Rows are points. Examples show where two turns around zero, p and q, send a point. Write where each new point lands after one turn and then the other. Backwards means that the second turn is done in reverse. Each puzzle has new turns, and all numbers are rounded.
(in the rows, 128 means zero)

Turn p:
[129  63 134] -> [141 134 192]
[117 146  94] -> [155 113 102]
[152 163 167] -> [ 82 153 103]
[105  96 142] -> [122 108 164]
[137 172 104] -> [139 132  78]
Turn q:
[ 98 170 125] -> [149  84 146]
[110 130 153] -> [111 104 120]
[112 160 161] -> [131  83 110]
[167 113 103] -> [144 174 123]
[152  67  98] -> [104 195 141]
Where do these land?
p, then q: [ 83 103  91] -> [101 173  93]
p, then q: [152 165 176] -> [135  89 179]
p, then q backwards: [148 154 124] -> [156 118 142]
q, then p: [163 124 140] -> [153 131 100]
q, then p: [ 94  94 109] -> [ 86  98 134]

Turn p:
[146  94 140 137] -> [123 133  95 104]
[ 62 145 116 139] -> [ 90 151 161 170]
[142 140 132 102] -> [149 120 145 113]
[210 179 113 146] -> [190  56 105 144]
[116 100 160 129] -> [ 97 137 121  99]
[ 93 110 106 115] -> [121 172 139 139]
Turn q:
[125 153 127 115] -> [104 130 138 138]
[102 144 152 184] -> [139 168  86 161]
[127 142 108 131] -> [129 130 145 145]
[159 140 112 156] -> [146 105 126 164]
[135 144 175  84] -> [ 71 114 109 102]
[121  47  94  97] -> [177 121 166  58]
Where do these land?
q, then p: [120 126 175  85] -> [129 174 172 134]
q, then p: [107 121 131 143] -> [144 111 136 140]
q, then p: [167  94 158  88] -> [145 189 134  94]
q, then p: [105  95 157 109] -> [160 143 167 123]
q, then p backwards: [153 160  84 177] -> [123 180  74 145]
p, then q: [135 153  64 141] -> [165 104 102 176]
p, then q: [108 146 127 152] -> [147 154 113 132]

Turn p:
[158 116  97 146 112 100] -> [ 98 159 106 142 102 139]
[ 97 156 114 127 165 132] -> [166 125 115  87 132 134]
[121 177 114  59 102 123] -> [102 133 176  62 118 101]
[145 110 184 164 153  98] -> [161 101 117 185  91 124]
[104 138 143 112 100 106] -> [113 105 158 114 109 143]
[105  89 170 108 134 125] -> [154 113 174 159 136 143]
[ 82 119 164 136 107 193] -> [129  71 143 134 196 138]
[178 101  82 154 120 164] -> [ 94 175  83 154 163 116]
[162 145  85 147 160 111] -> [136 170  80 115 104 116]
Turn q:
[183 120  92 171 146 157] -> [ 85 121 177  98  84 109]
[122  90 174 100 144 153] -> [162 143 146  96 161 166]
[146 129 107 180 123 175] -> [ 93 138 154  89 115  83]
[ 93 138 119 177 123 107] -> [ 84 125 112 148 157 101]
[156 118 122 148 112  76] -> [ 95 147 136 173 108 145]
[ 90 166 125 103 120 107] -> [148 108  78 152 137 119]
[ 89 161 174 104  92 103] -> [153 156  59 148 153 137]
[133 112  93  84 111 161] -> [183 122 157 127 109 104]
[140 119 147  86 182 115] -> [148  92 133 118 128 188]
Where do these land?
p, then q: [114 101 163 168 141  98] -> [102 164 168 110 119  99]
q, then p backwards: [123 153 100 157 171 145] -> [123 176 148 132  89 139]
p, then q: [116 153 150 127 124 194] -> [124  90 162 144 145 177]
p, then q: [ 83  94 158 100 112  82] -> [136 191 128  75 147 135]
p, then q backwards: [146 155 140 138 174 165] -> [ 80 152 118 108 105 157]
p, then q: [154 152 110 137 127 154] -> [130  93 123 161 127 127]
q, then p backwards: [134 150 125 118  86 111] -> [165 118 124 147 151 111]
p, then q backwards: [149 103  72 162  91 109] -> [153 150 174 167 117  80]
q, then p: [133  91 133  45 127  94] -> [108 124  79 180 158  73]

Turn p:
[151 104 135 189 137 118 106 139  97] -> [ 81 138 156  88 158 138 147 153 130]
[ 93 185 113 111 172 100 148  98 189] -> [138 182 121 206 110 109  82 106 145]
[154 111 104 108 109 126 174  97 141] -> [155 120 148 146  80 169 136 133 126]
[ 79 123 142 112 148 114 101  85 145] -> [127 125 141 157 158 127  80  83 119]
[ 99 129  61 100 106  93 160 115 195] -> [135 131 148 169  35 112  84 106 124]
[158 148  92 105 119 102 158 109 125] -> [144 149 135 140  79 151 151 109 149]
[110 140 154 146 113 144 103 159  63] -> [131 109 122  76 177  96 152 127 153]
[148 111 157 125 143 130  85 174 109] -> [105 134  95  86 161 120 148 128  94]
[159 137 128 160 128 196  83 147  90] -> [ 90  88 109 122 173 114 192 154 136]
[101 110 158 152 174 166 121 167  90] -> [137 131 138 110 197  86 146 158  99]
[133 131 109  84 122 114 153 104 157] -> [155 133 123 158  85 148 117 105 121]
[151 106 183 144  65 134 144 143 136] -> [138  95 100  77 124 167 103 173 138]
Turn q:
[183 156  95 132 105  91  90 135 163] -> [135 155 173 162 169 127 114 188 119]
[181 135 121 112  95 120  78 115 154] -> [138 152 149 166 182 144 105 157 151]
[ 83 128 171  93 114 122 162 153 112] -> [137 121 100 144  93 133 190  96 136]
[134 107 144 167 143 132 154  65 114] -> [ 83 141 126  83 119 167  99 103 123]
[136 133 142 174 141 143 148 139 117] -> [120 115 138  90 142 129 136 109  96]
[158 112  91 127 105  97  63 157 114] -> [185 114 158 143 147 144 106 186 144]
[ 92 149 131 111 101 126 149 134 122] -> [143 153 126 139  99 116 158 107 131]
[ 87 125 107 178 150 170 139  69 139] -> [ 97 159 114  59 112  98  84 102 134]
[ 68  89 153  84 146 113 165 195 150] -> [138  93  51 143  87 109 197 144 121]
[117 102 125  98 132 161 172 161 117] -> [147 104  79 146 110 119 134  97  98]
[175 157 131 118 122 124  50 134 140] -> [139 119 174 157 189 122 115 157 168]
[122 143 124 141 183 137 166  79  96] -> [ 73 111 146 105  87 126  97  90 115]
Where do these land?
q, then p: [ 81  80 177 115  95  74 151 144 132] -> [170  96 131 153  63 109 158 180 142]
q, then p: [144 135 122  84  96 166 119 125 145] -> [ 78 158 145 155 134 137 133 137 150]
p, then q: [161 115 142 202 179 135  67 115 118] -> [102  88 110  88  75  64 167 102 140]
q, then p: [115 141 129 203 175 126  86 138 165] -> [173 171  99 107 123 103 106  86  70]
p, then q: [103 101 128 211 196 166 104 114 110] -> [ 87  54 127  79 102 112 197 129 135]
p, then q: [144 127 106 115  70 114 157 147 114] -> [153 164  97 175 144 150 130 126 122]
p, then q: [112 132 101  86  95 125 122 101 108] -> [108 162 106 126 141 171  98 125 135]
q, then p backwards: [103  75 130 124 136  58 162 118 153] -> [209 126 126 142 107 132 143 158 171]
q, then p: [131 175 131 101 128 128 129 131 105] -> [124 133 140 119 146 160  96 148 149]
p, then q: [163 155 106  69 132 149 131 177 126] -> [146 165 148 149  92 148 102 129  66]
p, then q: [151 146 145  99 118 134 160 113 132] -> [137 139 129 135 162 120  99 121  96]
q, then p: [128 153 118 126 116 161 147 113 127] -> [119 139 135 138 143 145 123 102 159]
